Each row is a point. The points of each table are mixes of a few directions, plus a little noise. Count the directions of each table, and those that both share. Where both have some left over, give the other angles between the two spaces (their principal angles), to ten degrees, smallest first.
In the rows, 128 means zero.

First (4 x 2):
[[110 112]
 [106 108]
 [107 110]
 [189 183]]
Second:
[[162 158]
 [152 149]
 [ 81  87]
 [164 159]
 [139 137]
 [ 67  74]
 [131 131]]
Directions: first 1, second 1, shared 1

First, 8 rows:
[[118 113 147 105 115 124]
 [129 154 105 137 165 145]
 [125 171  92 134 194 159]
 [130  99 152 124  84 108]
 [134  98 151 132  77 104]
 [115 134 130 106 149 140]
 [116 107 154  99 109 122]
 [156 148  93 187 132 124]]
Second (9 x 6):
[[127 133 124 129 136 132]
 [124 153 109 128 168 146]
 [127 134 123 128 137 132]
 [123 156 106 128 174 150]
 [130 121 134 128 115 122]
 [139  55 186 131   7  72]
 [126 140 119 127 148 137]
 [128 128 128 128 129 128]
 [127 134 124 128 136 132]]
Directions: first 2, second 1, shared 1

First, 9 rows:
[[135 117 114 119 138 123 129 127 126]
 [143  99 105 130 159 118 136 132 115]
 [ 82 222 179 121  34 177  96 107 160]
 [113 146  96  86 120 135 109 106 134]
 [ 78 189  89  51  88 150  82  82 147]
 [148 107 145 107 123  88 142 139 151]
 [195  94 143 174 136 140 165 163 124]
 [129  95 161 162 153  92 147 149 121]
 [130  82 119 202 199 128 145 147  76]]
Second, 10 rows:
[[112 135 111  98 124 181 172 111 182]
 [137  80  70 184 118 108  95  82  95]
 [ 81 135 183 114 140 119 128 153 141]
 [187 118 123 151  96 129  76 147  86]
 [110  87  91 172 114 120 111  83 122]
 [107 175 174 154  84  75 153  98 155]
 [171 154 114 134 113 110 137 120 117]
 [190 111 111  86 178 162  89 202  71]
 [ 59 120 139 110 143 152 162 111 178]
 [126 165 164  78 169 125 155 173 131]]
Directions: first 4, second 5, shared 2; angles 70, 70

First (9 x 14):
[[124 122 135 136 134 135 128 127 134 122 126 135 138 123]
 [158 170  88  77  88  90 128 135  95 165 137  86  64 159]
 [144 150 108 101 107 109 127 132 111 148 132 106  94 144]
 [ 77  57 195 214 195 191 129 114 183  63 114 199 237  76]
 [145 153 105  98 105 106 128 132 108 150 133 103  90 145]
 [151 160  98  89  96  99 128 135 103 157 134  96  78 152]
 [149 156 101  93 100 101 128 133 105 155 135  99  83 149]
 [ 88  73 180 194 180 177 129 118 171  79 117 183 213  88]
 [116 112 144 148 144 143 128 125 141 113 125 145 153 116]]
Second:
[[159 133 122  85 116 142 109  82  86 140 110 119  83 114]
 [136 131 133  99  91 122 127  57  91  84 139 107 111  66]
 [132 103 147 183 166 135 132 127 181 157  77 120 163 165]
 [144 133 107  84 104 134 100 139  93 118 168 168 107 117]
 [113 117 144 110 141 170 117 123  94 102 133 165 124  94]
 [135 108 102 201 167  99 128 181 224 168 134 147 199 180]
 [126 135 162  92  64 126 116 137  85  84 139 153  96 141]
 [ 74 163 106 169 174  94 196 179 168 171 124  44 142 147]]
Directions: first 1, second 6, shared 1

First, 11 rows:
[[137 198 167 133  81 134  97 159 182 148 149 133 176 102 207 135  92 147
   97 150 150 150 151 137]
 [ 99 133 130 129  89 130 103 100  94 145 111 103 127 125 166 121 131 136
  119 129 152 129 123 126]
 [117 134 127 132 111 142 126 126 114 145 113 125 114 120 165 132 118 154
  125 122  96 119  97 131]
 [154 119 191 148 112  65 133 209 249 158 192 128 151 101 144 106  80  89
  186 188 149 133 155 192]
 [127 126 101 110 155 136 125  90  85  90 114 129 138 153  69 132 166 109
  103 108 170 139 163  92]
 [126 134  91 122 150 177 144 104  74 118  92 142  97 135 131 151 140 175
  102  87  58 113  79  99]
 [128 114  89 120 164 159 149 102  77 109  99 139  97 143  96 142 151 150
  117  92  79 113  94 102]
 [124  96 118 126 144 114 135 114 113 117 126 122 118 140  87 119 146 105
  144 127 144 124 136 127]
 [101 106  99 119 127 139 120  75  57 118  96 109 109 146 108 124 161 125
  118 108 147 124 123 104]
 [140 153 116 119 145 152 128 122 119 111 122 144 140 132 121 143 135 142
   99 112 121 135 135 106]
 [157  97 182 147 132  58 145 207 246 149 193 132 141 108 113 102  88  75
  200 185 142 128 153 193]]
Second (9 x 24):
[[130 109 139 105 148  80 137 122 109  60 108 102 111 159  98  94 135  98
  120 145 176 100 163 118]
 [ 91  57 132 146 172  67 117 113 131 109 114 169 136 160  79  87 144 147
   85 114 133 110 152 119]
 [100 110 121 164  85 126  92 121 142 219 147 155 175 123 135 143 148 151
  111 128 142 152 133 151]
 [129  91 147  94 114 119 128 118 111 101 114  85  96 137 110  69 128 104
  149 124 177 112 138 143]
 [ 85 126 145 141 162 135 105  98 144 101 151 138 144  95 147 116 114 113
  145 117 114 183 133  94]
 [ 89 150 135 153 196 125 122  97 144  78 147 157 136  89 142 144 103 105
  142 114  97 177 134  72]
 [146 142 125 120  99 191 129 147 140 172 141 127 127 108 161 138 122 161
  143 115  77 143  84 147]
 [201 183 123  77 103 163 162 179 118  82 118  82 117 160 158 150 137 138
  123 170 101  97 115 138]
 [181 184  87 151  72 146 161 158 112 230 111 138 111 121 122 212 123 135
  134 125 136  77 100 168]]
Directions: first 4, second 6, shared 1; angles 40, 50, 90

First, 9 rows:
[[119 134 149 137 174 138 106 151 142 120 136  96 142 115 143 104 129 112
  110 161  97 105  84 157 118 153 107 127 128 164 158 154]
 [102 134 142 143 157 135  93 149 132 122 122 112 135 110 137 102 125 127
  125 171  94  99  91 155 118 167  99 129 138 169 160 173]
 [216 126 142 117 145 140 152  91 118 144 140 139 152 162 134 130 133  55
   96  99 159 166 162 118 157  80 172 122  80 144  86  71]
 [121 161 143 142 106 130  90 132 129 127 124 121 142  89 130 108 128 117
  144 168 112 118 122 156  89 143 124 142 137 149 142 198]
 [ 68 103  96 124 101 112 145 135 122 123 114 148  93 140 115 153 124 199
  151 109 133 119 136  96 142 144 111 123 158  91 133 113]
 [ 82 138 106 121  74 107 147 145 145 120 133 118 105  98 116 149 132 188
  162 111 133 122 132 120  91 122 124 136 163  55 136 138]
 [ 32  88  77 122  88 102 148 141 115 121 102 162  71 145 107 164 120 241
  167 103 133 109 136  82 153 161  96 118 176  76 138 109]
 [212 140 149 129 138 144 125  90 110 145 132 146 159 148 133 118 131  44
  106 127 150 159 163 131 147  94 164 130  81 169  92 111]
 [195 129 146 117 164 141 150 118 139 134 151 108 152 146 139 125 136  68
   92 105 140 148 127 133 138  90 156 123  90 134 111  80]]
Second (9 x 32):
[[142 106 134 114 179 132 159 142 153 120 150  92 132 147 140 132 132 118
   95 104 123 127  99 128 141 116 126 113 115 114 136  71]
 [ 90 136 128 130  45 104 139 112 160 104 137 116 119  91 118 149 120 162
  172 137 119 136 157 126  83 126 111 131 166  77 132 165]
 [144 127 126 132 195 149 101 147  94 150 110 145 134 151 136 103 134 107
   99 135 131 112  98 132 163 145 137 130 104 183 131 121]
 [ 62 112 120 128  80 103 152 132 167  98 138 102 104 106 121 154 118 192
  161 128 106 120 127 121  99 146  88 119 175  71 151 137]
 [155 159 153 132 140 139 110 139 145 127 145  98 154  98 138 106 136  88
  118 149 116 126 109 163  94 120 136 139 118 142 139 159]
 [136 139 132 129 107 127 125 119 129 128 129 130 132 117 125 128 127 119
  137 133 132 136 141 131 116 120 134 133 128 124 122 142]
 [102  82 108 121 204 134 142 154 114 132 119 131 108 175 133 130 126 159
   97 106 124 104  89 106 184 152 110 110 122 143 141  67]
 [189 168 113 139  16 129  95  50  47 168  81 244 136 136 100 134 127  88
  173 132 193 182 249  97 142  92 193 156 103 159  49 177]
 [130 123 139 126 185 137 130 157 144 124 141  93 136 129 141 116 133 118
  100 129 109 110  82 145 129 136 118 122 121 139 150 112]]
Directions: first 4, second 4, shared 3; angles 30

First (10 x 32):
[[174 138  66 123 147 122 125 141 137 141 173  93 141  82 142 176 141 139
  104 138 145 112 179 214 169 156  89 139  97 121 103 122]
 [ 92 169 151 170  80 175 147  81  72 121  69 174  76 151 113  81 181  98
  115 129 145 178  41 161  84 134 202  52  90 142 128  75]
 [179 130  66 117 154 114 121 147 146 141 180  87 149  81 144 182 130 144
  107 138 141 105 189 203 175 154  79 151 104 119 104 133]
 [146  93 124  93 163  91 112 164 172 132 164  97 168 120 137 155  80 149
  145 125 110  93 187  80 154 115  77 188 167 118 133 174]
 [ 92 110 181 123 122 121 127 129 133 119 100 150 128 165 119  94 104 126
  155 118 110 130 103  40 102  99 146 133 167 133 152 145]
 [ 77 119 198 134 106 137 131 113 115 113  76 171 112 179 111  72 116 114
  156 116 112 146  68  32  81  95 174 113 161 137 156 133]
 [ 83 112 195 129 112 129 127 122 124 115  84 162 120 177 113  79 106 119
  161 115 107 139  82  25  90  94 161 126 171 135 159 141]
 [102 166 139 168  87 171 145  86  79 124  83 165  80 143 117  90 180 102
  110 131 147 171  56 174  93 139 190  61  88 140 124  77]
 [170 117  80 106 160 104 117 155 157 138 181  85 160  90 144 180 112 149
  120 136 131  97 197 166 170 143  72 167 125 118 112 149]
 [166 129  80 118 149 119 124 143 142 139 168  96 143  91 140 170 128 140
  113 137 139 110 176 182 162 149  91 147 110 120 109 131]]
Second:
[[ 87 160 162 170  77 166 174  57  99 148  84 144 115  66 115  55 173 126
  120 121 123 194  89 195 106 147 157 115  69 132 179  75]
 [155 151  53 169 128 148 132 128  88 168 139 122  90 120 140 171 166 107
   93 153 142 137 123 204 123 182 129 108  94 128  84  99]
 [153 121 186  28 147  99  87 157 195   9 156 127 184 157 116 135  95 162
  144  94 169  77 151 116 188  38 131  87 144 132 118 161]
 [ 96 106 123 178 126 127 149 123 104 205 105 129 108 127 135 110 114 113
  143 143  77 149 121  58  80 165 117 187 159 123 155 135]
 [115 103 198  70 137 101 111 144 177  70 128 131 171 148 117 103  84 152
  161 103 124 103 141  53 147  64 124 139 167 128 155 166]
 [189 161  45 126 142 141 108 146 109 111 165 117 103 134 138 201 168 117
   83 146 179 109 135 241 161 153 131  67  84 131  53 103]
 [145 123 151  77 142 113 105 147 163  69 145 126 155 146 123 138 110 145
  136 114 149  99 142 120 158  84 127 109 139 130 118 148]
 [152 146  98 125 130 137 121 131 121 114 143 125 120 125 131 154 148 125
  107 132 154 122 128 186 145 136 133  97 103 130  99 113]
 [ 68 107 166 178 106 133 165  97 109 200  83 139 120 107 125  65 114 119
  156 130  69 170 110  47  73 151 125 193 152 124 192 129]
 [108  86 111 167 147 110 132 153 115 205 121 123 112 153 142 136  91 110
  150 147  71 123 138  15  84 160 102 203 189 121 139 162]
 [144 143 117 120 126 135 124 125 128 108 135 128 127 122 126 137 144 130
  114 126 149 126 126 175 144 125 135 101 106 130 113 115]]
Directions: first 2, second 3, shared 1; angles 50

First, 10 rows:
[[130 123 126 126 123 131 140 130 128 126 116 134 125 124 121 127 116 134
  130 128 136 136 109 132 148 132 111 154 128 120 138 125]
 [142 115 157 143 132 102 135 129 116 106 116 153 125 122 126 136 116 163
  100 162 128 149  87 120 158 134  86 123 138 100 108 126]
 [154 134  89 118 127 103 105 110 180 185 160 118  89 150 156 135 138 112
  127  64 155  71 151 105  61 139 169 146 126 166 160 141]
 [123 129 125 124 125 138 135 131 125 125 121 128 133 125 121 125 123 124
  135 128 129 134 125 135 139 127 124 139 127 126 133 125]
 [125 126 135 129 128 131 133 131 119 118 123 130 134 123 123 127 124 132
  127 139 124 137 122 132 141 127 119 126 129 121 122 126]
 [137 123 132 131 126 117 131 127 130 128 124 137 119 127 130 132 122 139
  118 130 134 130 110 124 136 134 114 139 131 122 129 128]
 [141 115 133 131 123 119 147 130 128 121 109 147 118 121 121 130 105 150
  119 136 142 143  82 128 165 138  87 168 135 108 138 125]
 [122 128 123 124 125 141 135 131 125 126 121 126 132 125 120 125 124 121
  138 126 129 133 126 135 140 127 125 144 127 128 136 126]
 [131 126 130 129 128 124 129 127 129 127 126 132 125 128 129 131 125 132
  124 128 129 128 122 127 131 131 123 132 129 125 129 127]
 [ 76 163 131 123 142 173  87 134 101 118 162  77 180 136 134 118 186  70
  160 138  73 118 248 142  63  91 222   7 110 165  85 130]]
Second:
[[137 137 167 140 154 139 123 117 121  96 157 131 142 111 139 125 130 115
  126 147  94 111 156 134 124 135 162  84 116 131 118 132]
 [117 102  92 107 108 105 138 138 133 160  97 126 106 142 116 136 121 151
  130 114 163 153  75 124 141 128  76 184 141 116 139 111]
 [132 154 115 141 113 146 122 131 134 134 128 126 139 136 128 119 137 114
  129 115 132 117 167 123 112 115 151 116 129 142 126 149]
 [111 133 172 120 139 135 113 125 105  98 144 119 137 113 142 131 122 105
  124 147 101 114 145 146 142 138 170  85 101 138 126 115]
 [116 144  91 125  92 135 123 141 133 156 104 120 126 148 121 123 132 120
  129 103 157 130 142 123 121 112 129 147 133 142 135 139]
 [132  94  60 113 103  97 151 140 151 181  86 135  98 152 105 134 125 172
  133 102 182 166  56 110 132 122  40 220 162 106 140 119]
 [ 89 150 112 109  83 140 107 145 111 145 103 106 129 145 130 127 125  98
  125 109 151 123 150 138 137 116 161 124 109 155 140 125]
 [159 118 148 147 165 125 141 113 139 109 153 144 133 113 130 127 132 144
  130 145 103 126 125 121 118 136 116 118 139 111 116 135]
 [140 126 164 138 158 131 129 116 124 100 154 134 136 110 136 128 127 126
  127 148  97 119 137 132 128 138 144  98 121 123 119 127]
 [148 120 160 140 163 127 134 115 129 102 154 138 134 110 134 129 128 134
  128 149  99 122 129 129 126 139 131 106 128 117 118 128]]
Directions: first 3, second 3, shared 0; angles 30, 50, 70

First, 8 rows:
[[132 156 138 157 155 127 121 115  98 147 155 115 142  87 167 124 134 146
  133  90 119 138 105 110 100 145 106 138 118 123 137 183]
 [125 110 122 107 110 128 131 136 148 115 109 138 117 157 101 131 123 115
  125 153 134 121 145 142 148 118 143 121 135 132 120  91]
 [125 101 119 100 104 127 133 142 155 110 101 141 115 169  89 132 121 110
  123 163 137 120 151 145 155 113 148 118 138 132 120  76]
 [137 190 148 191 188 128 117  97  65 169 188  99 156  35 217 119 142 168
  138  47 110 151  77  86  66 163  80 152 105 116 148 249]
 [123  79 110  76  79 128 138 153 178  95  80 151 105 202  57 135 117  96
  120 194 142 110 169 161 179 100 167 109 145 137 112  31]
 [122  88 115  86  89 129 136 148 169 101  89 149 108 189  70 134 118 103
  122 181 140 112 160 154 168 106 159 113 143 135 115  49]
 [130 139 133 140 140 127 127 122 117 136 138 122 134 110 145 127 131 135
  130 112 125 133 118 120 117 135 118 134 124 125 131 150]
 [132 162 138 165 162 127 122 112  93 152 163 112 144  75 178 123 134 151
  134  82 117 142 101 103  93 147 101 141 116 122 138 195]]
Second (11 x 32):
[[136 127 135 124 119 120 115 122 146 150 133 141 127 157 128 133 123 128
  126 128 161 124 125 135 139 126 126 138 123 152 133 128]
 [206  34 154  74 118 121  68  79 219 141 129 170 124 196  68 147 121  87
  123 198 172 120 152 162 149 118  32 147  78 162 152  52]
 [ 72 175 119 137 126 132 173 142  86 109 114 113 108 144 119 141 122 139
  127 109 105 123 135 107 138 120 189  80 170 117 125 152]
 [140 144 141 152 168 133 123 100  96 131 155 111 139  78 155 130 136 139
  132 102  95 141 112 103  91 145  81 125 114 109 143 177]
 [211  42 148  90 109 116  57  99 222 164 138 170 140 172 105 126 125  99
  124 179 196 123 134 172 144 126  45 186  70 172 140  64]
 [ 84 162 102 150 135 141 171 165  72  90 116  97 132  64 150 110 137 143
  132 106  69 136 125 110 110 132 181 112 158  82 104 147]
 [112 148 128 128  99 113 126 143 149 166 125 147 120 186 134 131 118 135
  125 118 192 116 123 142 161 119 175 139 140 174 125 132]
 [126 129 128 120  99 116 117 141 160 160 123 150 124 180 126 128 119 128
  124 130 187 117 127 148 158 119 158 146 131 169 125 115]
 [ 92 173 117 157 147 136 161 141  71 111 131  99 131  78 154 122 134 147
  132  94  82 136 117 102 106 136 159 108 151  97 121 172]
 [115 130 104 137 121 136 143 164 111 106 116 114 140  77 147 103 137 133
  130 124 102 134 126 133 119 132 160 144 137 100 103 119]
 [115 141 130 139 167 144 155 109  77  83 131  98 124  76 121 138 135 130
  132 121  46 139 133  95  94 136 102  85 137  76 137 153]]
Directions: first 1, second 4, shared 1

First:
[[179 131 146 154 128 177 138  96 112 133 134 167 151 139  68 120  76 125
  108 135 139 129 113 151 138 126 145 132 200  75 117 142]
 [ 82  96 101  99 133  48  96 187 124 118 130  68 119 116 208 144 191 126
  143 128 100 135 158  88 145 117 113 129  28 198 131 102]
 [184 148 191 134 157 235 105  97 157 120 108 151 137 144  82  91 104 134
  104 122 135  99 136 167  82 135  74 165 162  65 149 158]
 [152 116 140 148 135 141 115 138 115 115 132 135 141 133 128 133 130 137
  108 131 107 127 119 117 129 116 117 121 119 125 122 129]
 [125  87 109  90 131  80 104 134 107 147 135  85 153 128 125 119 109  94
  151 142 152 141 184 138 188 126 159 175 143 126 128 111]
 [132 130 163 128 155 160  90 159 153 101 112 111 115 131 171 122 181 151
  110 116  90 106 133 112  78 122  54 132  49 147 146 134]
 [ 68 125  65  99  94  40 169 120 115 158 141 111 118 113 134 143 116 103
  173 133 167 155 137 127 178 141 202 120 155 158 118 107]
 [125 155 131 165 118 146 152 131 132 112 130 162 110 125 138 147 147 157
  109 119 101 125  75 108  91 125 116  76 109 143 120 135]
 [104 164 104 134 101 126 185  90 136 147 131 163 111 122  97 133 100 125
  147 124 161 136  98 145 124 145 172 103 187 117 122 135]]
Second (11 x 32):
[[ 80 129  67 107 100 130  75 149 139 193 103  40  78  92 120  80 143  74
  145  86 143 130 165  98 120 185 105 160 107 101  71  30]
 [146 141 141 129 143 173 121 127 123  77 135 144 132 128 107  80 120 117
   99  99 119 130 111 154  84 146  96 131 149 105 129 149]
 [158 132 156 170 173 102 163 128 137  75 162 171 157 169 145 181 136 177
  137 168 118 131 109 118 127  46 137 114 149 149 167 206]
 [104 126 105  98 137 151 134 141 140  93 125 107 131 106 120  77 148 122
  121 122 134 137 137 135 108 137 100 126 131 144 109 143]
 [129 119 143  96 112 145 146 115 117 118 118 155 147 117 124 117 118 133
  110 134 130 127 123 158 139 148 141 110 122 146 134 144]
 [155 129 153 166 131  95 130 118 120 153 137 153 132 158 141 190 112 144
  139 146 119 120 117 117 150  98 159 129 129 121 153 131]
 [129 143 108 160 113 126  70 133 123 187 118  82  81 128 118 119 118  80
  137  82 125 124 137 103 112 166 113 163 126  67 101  46]
 [104 120 105 128 139  95 141 142 144 135 135 106 129 130 147 153 152 147
  154 158 137 132 143  99 144  90 137 127 121 157 125 139]
 [130 105 163  72  80 142 160  99 103 152  99 180 159 108 128 142  99 137
  108 144 133 117 119 178 177 168 174  96 104 161 147 133]
 [ 96 111 105 103  83  97 117 127 124 216 101  96 109 108 143 156 125 112
  152 135 143 122 154 111 178 158 163 132  93 141 109  61]
 [175 153 161 181 198 154 149 133 137   7 173 176 156 168 118 114 134 161
  107 132 106 137  92 139  67  65  86 123 178 115 162 229]]
Directions: first 4, second 4, shared 0; angles 30, 60, 70, 80
